Each row of a before or after table is a point. One or more steps were done to the points. Then noise was added and the rows were shuffled. The steps act on how far a point lies along the listed directions, d1 being the first. What was done? A step turns or swaps two directions, mirrors them in a line or flattens them onto one, adds a multiple of one to another, or multiplies one. Angles are multiples of 10 degrees, from the lower direction toward the higher: turns from -170 to 170, lines from 10 to 170 but not 90. Use the fewest steps. Two steps may share a direction if one is a turn and the other turns, adds or multiplies; they go together, in the order done. Otherwise the lowest direction goes first.
In the rows, zero is written as 128.

Directions:
(1): [136  80 122]
(2): [138 136  81]
(3): [ 81 121 117]
Before (10 x 3):
[[143 142 108]
 [129 114 149]
 [161 161 129]
 [121 142 141]
 [178 124 117]
 [169 116 156]
 [134 108 122]
 [124 112 151]
 [169 159 118]
 [134 122 115]]
After:
[[161 189 159]
 [118  96 141]
 [145 208 161]
 [147 178 128]
 [136 139 177]
 [156 223 160]
 [117 129 133]
 [138 136 123]
 [136 114 125]
 [114  86 138]]
Steps: turn d2 and d3 by -40 degrees; add 1.5 times d3 to d1

Directions:
(1): [152 149 150  87]
(2): [145 133 169 162]
(3): [175 111 104 135]
(4): [132 177 107 144]
Before (8 x 4):
[[ 99 176 157 136]
 [ 78 163 119 146]
 [107 153  74 125]
 [140  76 143 150]
 [161 138 144 163]
 [153 109 156 115]
 [143 134 110 131]
 [183 125 164 130]]
After:
[[173 170 127 127]
 [141 147 108 167]
 [159 119 106 183]
 [128 114 146 136]
 [114  89  91 101]
 [172  99 117 138]
 [104 106 121  75]
 [ 94 108 174 102]]
Steps: turn d1 and d4 by 170 degrees; mirror d2 and d3 in the line at 50 degrees

Directions:
(1): [142 136 165 120  80 137 159  92]
(2): [ 81 109 170 141 144 108 108 101]
(3): [ 96 124 108 184 103 158 143 136]
(4): [161 144 145 167 176 137 151 111]
(5): [152 158 138 161 101 103  80 135]
(6): [131 131 154 115 134 192  93 136]
Before (12 x 8):
[[120 129 125 156 133 100 151 103]
 [158 134 112 105  45 110 104 175]
 [137 168 119 168 156 131 121 140]
 [106 133 123 169 165 138  93 152]
 [104 112 141 138 168  94 158 109]
 [152 150 125 140  67  83  80 134]
 [128 132 118 153 159 149 131 154]
 [121 132 127 115  57  91  99 131]
 [115 117 111 132 160  73 130 137]
 [130 154 140 159 151 153 109 134]
 [124 143 142 103  62 116  79 123]
 [160 174 146  76  69  94  82 146]]
After:
[[122 127  93 127 133 127 133 168]
 [156 155 200  97 173 167 136 101]
 [127 129 132 121 141 113  79 151]
 [144 127 174 125 151 198 100 113]
 [110 124 127 119  98  91  96 142]
 [ 90 115  96 122 151 136 105 161]
 [130 134 189 149 153 167 119  95]
 [104 127 101 105 123 148 131 154]
 [116 150  91 112 128 161 118 162]
 [173 130 186 160 175 180 150 122]
 [121 129 182 131 157 166 134  80]
 [118 134 124 133  92 133  98 130]]
Steps: turn d1 and d3 by 10 degrees; mirror d2 and d4 in the line at 160 degrees; turn d5 and d6 by 110 degrees; multiply d5 by 0.7

Directions:
(1): [ 94 105 129 129  83 151 111  89  95]
(2): [148 111 155  73 142 130 116 148  84]
Before, 10 rows:
[[187 136 132  93 167 107 126 157 118]
 [161 130 144  88 138 126 126 138 122]
 [167 139 142 113 167  92 122 174 115]
 [111 114 134 159  89 153 134  93 130]
 [137  90 156  58 113 123  89 140  76]
 [109  92 153 102 112 146 107 118  97]
 [189 124 163  54 193 112 129 215 111]
 [111 102 138 143  95 143 109 112 101]
 [142 143 125 132 146 109 138 160 142]
 [113 137 132 125  96 132 123 119 110]]
After:
[[143 133 137 111 145 111 132 162 124]
 [106  86 143  88  81 136  84 105  76]
 [119 128 126 176 102 143 142 104 156]
 [170 113 143  76 146 120 112 141  85]
 [ 93  96 138 131  99 149 109 102 114]
 [109 140 125 140  97 128 127 116 124]
 [157 118 153  93 148 101 110 159  82]
 [150 120 143  89 118 134 115 125 105]
 [160  91 177  33 153 141 102 179  55]
 [107 115 126 165  93 141 114 109 127]]
Steps: turn d1 and d2 by -40 degrees
